Rows are points. The ring and each string are closed loops that go straight from each point to the next, and from the last back to the first. Before rounding, they use only three directions, however many columns there are. Count how often each string passes through the ring. Passing back the other way cancels.
In the rows, 128 means zero.

Ring:
[[134 163  70 129]
 [128 155  74 109]
 [138 142  88  89]
 [184 129 111  74]
 [214 119 133  83]
 [210 111 144  97]
 [186 108 147 119]
 [158 127 122 142]
 [147 154  87 145]]
String:
[[118 123 103  76]
 [117 109 122  91]
 [140 121 115  95]
 [202 162  78  84]
 [206 179  56  72]
 [125 143  82  81]
 [ 90 118 107  99]
 [130 131 103 110]
 [153 155  82 119]
 [187 195  47 140]
 [183 202  42 165]
 [118 138 102 154]
 [113 109 128 123]
 [159 134 111 125]
 [204 163  91 149]
 [212 175  83 166]
 [155 151  97 164]
 [194 187  63 163]
 [178 165  79 133]
 [129 127 109 118]
 [ 96 121 109 117]
 [168 158  81 112]
 [171 169  65 101]
 [158 166  62  80]]
Times through: 3

Ring, 8 rows:
[[120 135 112 138 110 111  76 152 193]
 [132 131 136 130 125 102  90 126 153]
 [142 122 152 123 140 110 106  99  98]
 [138 122 164 117 138 121 135  95  54]
 [124 127 159 117 124 131 152 114  51]
 [119 126 132 125 115 144 128 131  89]
 [121 124 103 135 114 146  86 142 148]
 [120 128  98 139 111 134  71 150 182]]
String (29 x 9):
[[158 108 165 115 161 130 116  62  29]
 [145 115 158 117 146 133 126  83  43]
 [135 121 172 112 137 133 159  91  15]
 [115 134 170 114 115 124 176 123  39]
 [113 136 152 121 109 120 150 138  88]
 [122 129 139 125 118 128 125 129 100]
 [129 121 128 126 126 143 110 118  94]
 [122 121 125 125 119 159 125 124  76]
 [116 126 127 125 112 153 132 134  83]
 [112 133 136 125 107 136 139 142  96]
 [116 133 139 125 111 126 131 138 105]
 [110 135 147 121 106 132 155 141  78]
 [118 132 144 123 115 126 135 132  93]
 [127 126 141 124 124 130 123 120  91]
 [136 118 152 118 136 139 133  98  48]
 [143 115 173 111 146 134 151  78   7]
 [146 114 147 121 146 133 108  88  67]
 [132 126 146 124 129 120 117 114  97]
 [125 134 161 121 121 103 136 123  97]
 [141 126 163 121 139  99 114 100  96]
 [128 134 153 124 123 100 118 123 119]
 [126 132 142 127 121 110 112 128 125]
 [136 124 135 128 132 116  92 114 128]
 [148 118 134 130 144 111  71  99 137]
 [151 116 133 130 147 115  68  95 131]
 [135 125 138 127 130 116  99 115 121]
 [121 136 149 125 116 107 126 134 118]
 [130 132 161 121 127 102 128 115  97]
 [157 112 168 116 159 117 113  67  48]]
Times through: 1
String (26 x 9):
[[117 137 136 129 110 107 112 145 147]
 [120 141 135 133 111  90  96 149 181]
 [139 129 133 133 132  93  70 121 173]
 [144 120 132 130 140 115  77 105 133]
 [124 133 145 126 119 110 118 130 121]
 [132 132 162 121 128  98 125 115 103]
 [161 110 163 119 163 115  99  64  60]
 [147 119 170 116 148 113 127  82  52]
 [151 115 180 111 154 119 142  69  17]
 [147 114 169 114 150 130 136  76  24]
 [137 119 141 123 136 133 111 103  82]
 [121 132 151 122 117 120 138 128  90]
 [116 134 167 115 115 126 172 124  43]
 [120 126 157 116 120 142 162 116  35]
 [131 117 134 123 130 154 123 109  63]
 [127 123 130 127 123 137 110 122 103]
 [111 135 135 126 105 130 135 146 109]
 [113 128 113 131 107 150 113 146 120]
 [124 116  87 138 118 167  72 137 144]
 [128 115  83 140 122 162  57 135 161]
 [127 123 110 134 121 138  82 133 147]
 [132 116  78 144 123 151  38 137 192]
 [118 129  76 147 106 133  42 164 231]
 [108 142 109 139  97 110  87 171 205]
 [123 131 129 130 117 120 103 135 137]
 [125 130 129 130 119 120 101 133 136]]
Times through: 3
